Each row is a point. Two turns around zero, p and q, are shown by what they do to some points. Write where each new point lands after one turn and then the other. Backwards means that the second turn is done in reverse. Each puzzle has new turns, and all numbers are rounded.

Turn p:
-0.21	-0.06 -> -0.21	-0.04
0.39	0.26 -> 0.41	0.22
-0.30	-0.06 -> -0.30	-0.03
-0.23	-0.10 -> -0.24	-0.08
0.36	-0.05 -> 0.35	-0.08
Turn q:
-0.07	0.41 -> -0.01	0.42
0.22	-0.22 -> 0.19	-0.25
-0.15	-0.19 -> -0.17	-0.17
Where do these land?
p, then q: -0.28	0.35 -> -0.19	0.40
q, then p: 0.11	-0.30 -> 0.04	-0.32
p, then q: 0.17	-0.05 -> 0.15	-0.09

Turn p:
-0.09	0.36	-0.45 -> -0.49	0.32	0.03
-0.15	-0.14	0.07 -> 0.06	-0.13	0.16
0.04	0.07	0.18 -> 0.18	0.08	-0.02
-0.13	-0.45	-0.01 -> 0.01	-0.45	0.13
0.38	-0.21	0.18 -> 0.24	-0.19	-0.35
-0.05	0.36	0.04 -> 0.00	0.36	0.05
Turn q:
-0.28	0.36	0.09 -> -0.38	0.27	-0.02
-0.23	-0.06	0.04 -> -0.19	-0.10	-0.11
0.02	-0.25	-0.28 -> 0.23	-0.14	-0.26
0.48	-0.04	0.15 -> 0.32	-0.02	0.39
Where do these land?
p, then q: -0.03	-0.44	-0.07 -> 0.09	-0.43	-0.09
q, then p: -0.26	-0.17	0.05 -> -0.14	-0.22	0.17
q, then p: 0.24	0.42	-0.21 -> 0.03	0.50	-0.17
q, then p: 0.04	0.20	0.23 -> 0.22	0.14	0.17

Turn p:
0.21	0.10	-0.23	0.15 -> -0.09	0.20	0.21	0.19
0.22	0.25	0.12	0.14 -> 0.01	0.11	0.34	-0.13
0.16	0.02	-0.01	-0.04 -> 0.07	0.14	0.05	0.00
0.21	0.20	-0.09	-0.03 -> -0.06	0.26	0.14	-0.04
0.01	0.17	-0.04	-0.19 -> -0.11	0.16	-0.07	-0.15
-0.36	-0.83	0.25	0.00 -> 0.47	-0.60	-0.49	0.25
-0.46	0.09	0.00	-0.01 -> -0.30	-0.29	-0.17	-0.11
Turn q:
0.67	0.04	-0.06	0.20 -> 0.67	0.11	0.11	0.15
-0.21	-0.11	-0.13	-0.50 -> -0.29	0.26	-0.35	-0.23
-0.25	0.03	-0.08	0.16 -> -0.21	-0.14	0.02	0.17
-0.28	-0.14	0.18	0.13 -> -0.20	-0.31	0.03	-0.09
0.07	0.17	0.10	0.01 -> 0.03	0.08	0.19	-0.02
Where do these land?
q, then p: -0.09	-0.58	0.09	0.17 -> 0.21	0.12	-0.35	0.45
p, then q: 0.45	0.27	-0.42	0.26 -> -0.19	-0.15	0.68	0.00
q, then p: -0.11	0.31	0.27	0.03 -> 0.11	-0.23	-0.05	-0.34
p, then q: -0.16	-0.02	-0.09	0.07 -> -0.08	-0.15	-0.09	0.06
p, then q backwards: -0.05	-0.14	0.14	-0.20 -> 0.12	-0.24	-0.02	-0.08
q, then p: -0.03	0.16	0.01	-0.34 -> -0.26	0.07	-0.04	-0.26

Turn p:
0.18	0.43	0.26	0.20	-0.08	0.23 -> 0.03	0.28	0.42	0.33	0.05	-0.12
0.05	-0.02	-0.02	-0.27	-0.68	-0.12 -> -0.14	-0.16	0.06	-0.02	-0.67	-0.25
0.25	-0.02	-0.17	0.01	0.31	0.10 -> 0.29	0.15	0.03	-0.16	0.15	0.21
-0.09	-0.23	0.05	0.31	0.46	-0.29 -> 0.07	-0.22	-0.26	0.15	0.42	0.36
-0.20	0.11	-0.13	0.08	0.25	-0.12 -> 0.08	0.06	-0.27	0.08	0.24	-0.05
0.02	0.05	0.24	-0.40	-0.35	0.03 -> -0.10	-0.21	0.27	-0.12	-0.28	-0.35
-0.21	-0.33	-0.23	0.07	0.08	0.17 -> -0.23	0.10	-0.25	-0.27	0.07	0.21
Turn q:
-0.23	0.29	0.34	0.17	-0.28	-0.08 -> -0.20	0.54	0.14	-0.02	0.10	0.03
0.08	-0.06	0.37	0.27	0.01	0.27 -> 0.00	0.20	-0.22	0.25	0.33	0.18
0.04	-0.38	-0.28	-0.23	-0.32	0.10 -> -0.18	-0.34	0.01	-0.01	-0.32	0.37
0.13	-0.16	-0.05	0.24	-0.10	-0.33 -> -0.22	-0.11	0.19	0.31	-0.02	-0.16
0.40	0.20	0.03	0.17	0.00	0.29 -> 0.37	0.16	-0.15	0.34	-0.05	0.10
-0.37	0.16	-0.24	-0.18	0.41	-0.11 -> 0.06	-0.10	-0.10	-0.50	-0.02	-0.40
-0.05	-0.03	-0.16	-0.44	0.28	-0.15 -> 0.18	-0.33	0.15	-0.38	-0.01	-0.11
Where do these land?
p, then q: -0.11	-0.38	0.18	0.16	0.23	0.32 -> 0.10	-0.01	-0.33	-0.44	0.24	0.05
q, then p: 0.01	0.26	0.00	-0.31	0.03	0.23 -> 0.23	0.08	0.29	-0.19	-0.19	-0.09
q, then p: -0.10	-0.37	-0.17	0.22	-0.42	0.27 -> -0.47	0.40	-0.27	-0.07	-0.10	-0.02
p, then q backwards: -0.23	0.12	-0.26	-0.33	-0.21	-0.22 -> -0.15	0.13	-0.44	0.16	0.26	0.07
q, then p: 0.45	0.22	0.14	-0.19	0.28	-0.30 -> 0.26	-0.33	0.40	0.19	0.11	0.31
q, then p: 0.09	0.26	0.26	0.06	0.04	-0.34 -> 0.16	-0.19	0.17	0.32	0.25	-0.08
q, then p: -0.11	-0.11	-0.15	0.39	0.05	0.05 -> -0.04	0.08	-0.42	0.13	-0.06	0.04

Turn p:
-0.01	0.13	0.01	-0.38	-0.05	0.26	-0.29	-0.16 -> 0.18	-0.02	0.06	-0.42	0.29	-0.10	0.07	-0.18
-0.07	0.51	0.11	0.28	-0.05	0.21	0.07	0.37 -> -0.08	0.32	0.31	-0.16	-0.09	0.44	-0.25	0.22
0.01	-0.17	-0.27	0.13	0.10	-0.09	-0.26	-0.20 -> 0.15	-0.20	-0.01	0.23	0.08	-0.16	-0.20	-0.24
-0.17	0.12	-0.15	-0.18	0.18	-0.22	0.17	-0.08 -> 0.01	0.00	0.03	0.22	0.32	-0.04	0.15	0.20
0.23	-0.02	0.20	-0.27	0.15	0.07	-0.06	0.48 -> 0.18	0.25	0.06	-0.29	-0.25	-0.26	0.03	0.34
-0.22	-0.25	0.29	0.00	0.13	-0.39	0.26	-0.16 -> -0.47	-0.02	-0.13	0.30	0.02	-0.25	0.23	0.09
0.28	-0.04	0.16	0.03	-0.01	0.17	0.02	-0.24 -> 0.03	-0.01	0.09	-0.08	-0.19	0.01	0.23	-0.29
-0.41	0.18	0.23	0.39	-0.12	0.11	-0.16	0.46 -> -0.39	0.15	0.14	-0.20	-0.09	0.20	-0.58	0.23
-0.23	-0.47	-0.38	-0.12	0.31	-0.01	0.18	-0.64 -> 0.00	-0.74	0.00	0.39	0.30	-0.23	0.32	-0.17
0.27	-0.07	-0.13	-0.22	-0.36	0.14	0.28	-0.08 -> 0.22	-0.09	-0.32	-0.14	-0.11	0.26	0.34	-0.03
0.32	0.07	-0.09	0.34	-0.28	-0.25	-0.20	0.25 -> 0.18	0.34	-0.23	0.17	-0.28	0.14	-0.36	-0.14
Turn q:
-0.23	0.25	-0.15	0.01	-0.17	-0.41	0.38	-0.07 -> -0.57	0.03	-0.27	0.08	-0.03	0.00	0.16	0.24
0.17	-0.04	0.13	0.48	0.16	0.05	-0.02	0.09 -> 0.15	-0.02	0.38	0.12	0.23	0.10	0.25	0.07
0.03	-0.13	0.43	0.15	0.13	0.40	-0.14	-0.22 -> 0.30	0.15	0.25	0.24	0.19	0.25	-0.21	-0.30
-0.31	-0.25	-0.25	-0.19	0.11	0.07	-0.21	0.19 -> 0.14	-0.17	-0.02	-0.15	-0.07	-0.23	-0.40	0.25
-0.07	0.01	-0.48	-0.29	-0.07	0.35	-0.07	-0.06 -> 0.18	-0.11	-0.36	-0.43	-0.03	0.14	-0.26	0.09
-0.12	0.41	0.03	-0.42	-0.20	-0.31	0.35	-0.16 -> -0.58	0.24	-0.38	-0.03	-0.30	0.03	0.04	-0.11
0.34	-0.53	0.26	0.19	0.04	0.21	-0.11	-0.12 -> 0.38	-0.33	0.25	0.24	0.20	0.04	0.01	-0.39
0.07	0.23	0.16	0.03	-0.16	-0.30	-0.14	-0.28 -> -0.14	0.31	-0.19	0.15	0.14	-0.18	0.20	-0.19
0.29	-0.09	0.18	0.24	0.39	-0.12	-0.05	0.13 -> 0.02	-0.05	0.53	-0.03	0.12	-0.11	0.20	-0.12
-0.18	0.13	-0.32	-0.18	-0.24	0.06	0.01	0.50 -> 0.10	-0.06	-0.21	-0.18	-0.44	-0.03	0.01	0.46
Where do these land?
q, then p: 0.06	0.49	-0.19	0.06	-0.03	0.24	0.18	-0.10 -> 0.20	-0.11	0.21	-0.33	0.18	0.25	0.15	0.25
q, then p: -0.03	-0.27	0.24	-0.25	0.28	-0.41	-0.15	0.38 -> -0.44	0.35	-0.45	0.13	0.01	-0.19	-0.08	-0.17
p, then q: 0.04	-0.23	0.11	-0.41	0.38	-0.14	0.02	-0.17 -> -0.51	-0.21	0.17	0.13	-0.05	-0.17	0.21	0.01
q, then p: 0.19	0.07	0.17	0.13	-0.03	-0.11	0.07	0.27 -> -0.24	0.08	-0.10	0.01	-0.17	0.21	0.16	0.06
q, then p: 0.35	-0.23	0.15	0.41	0.14	0.06	-0.21	0.23 -> -0.17	0.19	0.07	0.11	-0.48	-0.13	0.39	-0.05
q, then p backwards: -0.31	-0.05	0.25	-0.21	0.42	-0.11	0.36	-0.02 -> -0.33	0.05	0.29	0.54	0.13	0.07	-0.11	0.06
q, then p: -0.29	-0.26	-0.22	-0.13	-0.26	0.10	0.08	-0.17 -> 0.30	-0.28	-0.06	0.07	-0.03	-0.13	-0.37	-0.04
p, then q backwards: -0.06	0.08	-0.30	-0.12	-0.50	0.50	-0.07	-0.16 -> 0.33	-0.11	-0.39	-0.09	0.03	0.52	0.15	-0.25
q, then p: 0.17	0.21	-0.43	0.30	-0.25	0.04	0.06	-0.11 -> 0.29	-0.25	0.13	0.06	-0.06	0.09	0.22	0.45
q, then p backwards: -0.09	-0.19	0.41	-0.21	0.00	-0.31	-0.02	-0.15 -> 0.01	-0.18	0.14	0.32	0.17	-0.31	-0.23	-0.22
q, then p backwards: -0.03	0.38	-0.19	0.44	-0.13	0.14	-0.31	0.01 -> 0.10	0.38	-0.12	-0.48	-0.03	-0.17	0.18	0.20

Turn p:
-0.26	-0.28	0.11	-0.01	-0.36	0.25	0.18	0.17	0.35 -> -0.38	-0.04	-0.49	-0.18	-0.07	0.02	0.26	0.10	-0.18
0.18	-0.04	0.07	0.44	0.13	-0.06	0.12	-0.19	-0.33 -> 0.21	-0.36	0.10	-0.07	-0.19	-0.11	-0.38	-0.16	0.08
0.04	-0.28	0.43	-0.03	-0.61	0.11	-0.07	0.37	0.27 -> -0.18	0.12	-0.62	-0.37	-0.19	0.25	0.15	0.39	0.15
-0.13	0.16	0.13	0.07	-0.10	0.01	-0.01	0.37	0.36 -> -0.06	0.31	-0.38	0.04	0.01	-0.20	0.03	0.22	-0.06
-0.05	0.30	-0.24	0.04	0.15	0.35	-0.28	-0.48	-0.04 -> 0.03	-0.21	0.20	0.32	0.21	-0.23	0.26	-0.35	0.36
0.27	-0.19	-0.16	0.02	0.34	-0.12	-0.09	-0.01	-0.08 -> 0.40	-0.04	0.26	-0.12	0.00	0.01	0.03	-0.09	-0.16
0.34	0.10	0.11	-0.12	0.15	-0.09	0.27	-0.11	-0.09 -> 0.18	-0.24	0.17	0.14	0.10	0.13	-0.19	0.26	-0.09
-0.28	-0.10	0.20	-0.19	-0.22	0.30	0.03	0.52	0.03 -> -0.27	0.27	-0.51	-0.23	0.26	0.19	-0.01	0.01	-0.07
-0.44	0.23	-0.01	-0.13	0.27	0.03	-0.46	-0.57	-0.04 -> -0.29	0.05	0.54	0.05	0.24	-0.38	0.23	-0.24	0.42
0.17	0.06	-0.27	-0.17	0.02	-0.47	0.20	0.15	-0.24 -> 0.14	0.21	0.30	0.20	-0.19	0.32	-0.26	0.03	-0.28
0.25	-0.14	-0.04	-0.02	0.14	-0.38	0.39	0.06	-0.01 -> 0.17	-0.09	0.19	0.02	-0.18	0.12	-0.22	0.24	-0.42
-0.09	0.18	-0.33	0.09	0.07	0.07	-0.29	-0.29	-0.18 -> 0.05	0.00	0.25	0.21	-0.02	-0.11	0.11	-0.42	0.25
Turn q:
0.11	-0.18	0.21	-0.15	0.02	0.08	-0.08	0.22	0.19 -> 0.26	-0.15	-0.24	0.15	0.12	0.11	-0.08	-0.08	-0.07
-0.42	-0.35	0.02	0.07	0.34	0.18	0.40	-0.02	-0.27 -> -0.37	0.02	-0.27	0.06	0.21	0.19	0.55	0.24	0.17
-0.22	-0.35	0.49	0.25	0.14	-0.17	0.36	0.04	-0.51 -> -0.46	-0.23	0.00	0.08	0.33	0.30	0.59	-0.28	-0.10
-0.10	0.27	-0.12	-0.04	-0.07	0.08	-0.02	0.30	0.01 -> 0.17	0.05	0.01	0.05	-0.05	-0.32	0.09	0.13	-0.18
0.30	0.15	-0.30	0.21	-0.14	-0.03	-0.13	0.21	0.27 -> 0.07	-0.04	-0.12	-0.18	-0.10	-0.41	-0.39	-0.05	-0.11
0.24	0.33	-0.08	0.08	-0.16	0.20	-0.16	-0.27	0.40 -> 0.15	0.20	0.17	0.08	0.00	-0.25	-0.52	-0.03	0.26
-0.36	-0.24	0.09	0.01	0.34	-0.36	0.19	-0.12	-0.09 -> -0.18	0.22	-0.15	-0.26	0.09	0.36	0.42	-0.11	0.02
0.33	-0.10	-0.27	-0.32	-0.43	-0.13	0.13	-0.51	0.05 -> 0.11	-0.30	0.31	-0.25	-0.40	0.14	-0.24	-0.01	0.52
0.31	0.22	-0.16	-0.03	0.13	0.13	-0.41	0.06	-0.05 -> -0.01	0.11	0.00	0.20	-0.29	-0.07	-0.40	0.09	-0.27
-0.22	0.05	0.27	-0.12	0.19	-0.13	0.31	0.03	-0.22 -> -0.04	0.09	0.01	0.12	0.02	0.12	0.52	-0.17	0.02
0.03	0.20	-0.15	0.04	-0.37	0.14	-0.58	0.07	0.22 -> 0.30	0.02	0.26	-0.06	0.08	-0.18	-0.53	0.25	-0.26
Where do these land?
p, then q: -0.41	-0.30	0.21	0.28	0.17	-0.37	0.39	-0.07	0.06 -> 0.21	-0.17	0.38	-0.18	-0.03	0.40	0.31	0.12	-0.43
q, then p: 0.10	-0.10	0.20	0.16	0.27	0.22	0.38	-0.22	0.50 -> 0.13	0.04	0.15	0.35	-0.06	-0.54	0.41	-0.02	-0.16
p, then q: 0.22	0.20	-0.18	0.05	-0.42	0.07	-0.18	-0.27	0.24 -> -0.04	-0.19	-0.11	-0.25	0.29	-0.40	-0.07	-0.10	0.30
p, then q backwards: 0.15	-0.11	0.28	0.04	0.41	-0.05	-0.32	-0.37	-0.18 -> -0.13	0.08	-0.05	0.01	-0.66	-0.09	0.14	-0.19	0.17
q, then p: -0.05	0.39	-0.37	0.21	-0.08	0.07	-0.23	0.26	0.03 -> 0.05	0.44	0.22	-0.01	-0.16	0.20	-0.36	0.10	0.15
p, then q: 0.01	0.07	0.02	0.04	-0.25	0.16	-0.49	0.24	-0.20 -> 0.24	0.29	-0.02	0.01	-0.15	-0.23	-0.29	0.07	0.36
p, then q backwards: 0.21	0.15	-0.01	0.03	-0.30	-0.22	-0.04	0.26	-0.09 -> 0.08	0.00	-0.10	-0.31	0.28	0.09	-0.18	-0.18	0.14
p, then q: -0.19	-0.10	0.14	-0.19	0.23	-0.22	-0.16	-0.01	0.05 -> 0.23	0.15	0.06	0.19	-0.04	0.07	0.25	-0.18	-0.11
p, then q backwards: -0.03	0.15	0.20	-0.23	0.12	0.34	0.36	-0.09	-0.14 -> 0.00	-0.38	0.24	0.30	-0.15	0.28	-0.11	0.05	-0.04
q, then p backwards: 0.01	-0.35	-0.50	-0.39	-0.17	-0.01	0.30	0.28	-0.27 -> 0.35	-0.41	0.25	0.24	-0.33	0.07	0.09	-0.31	0.41
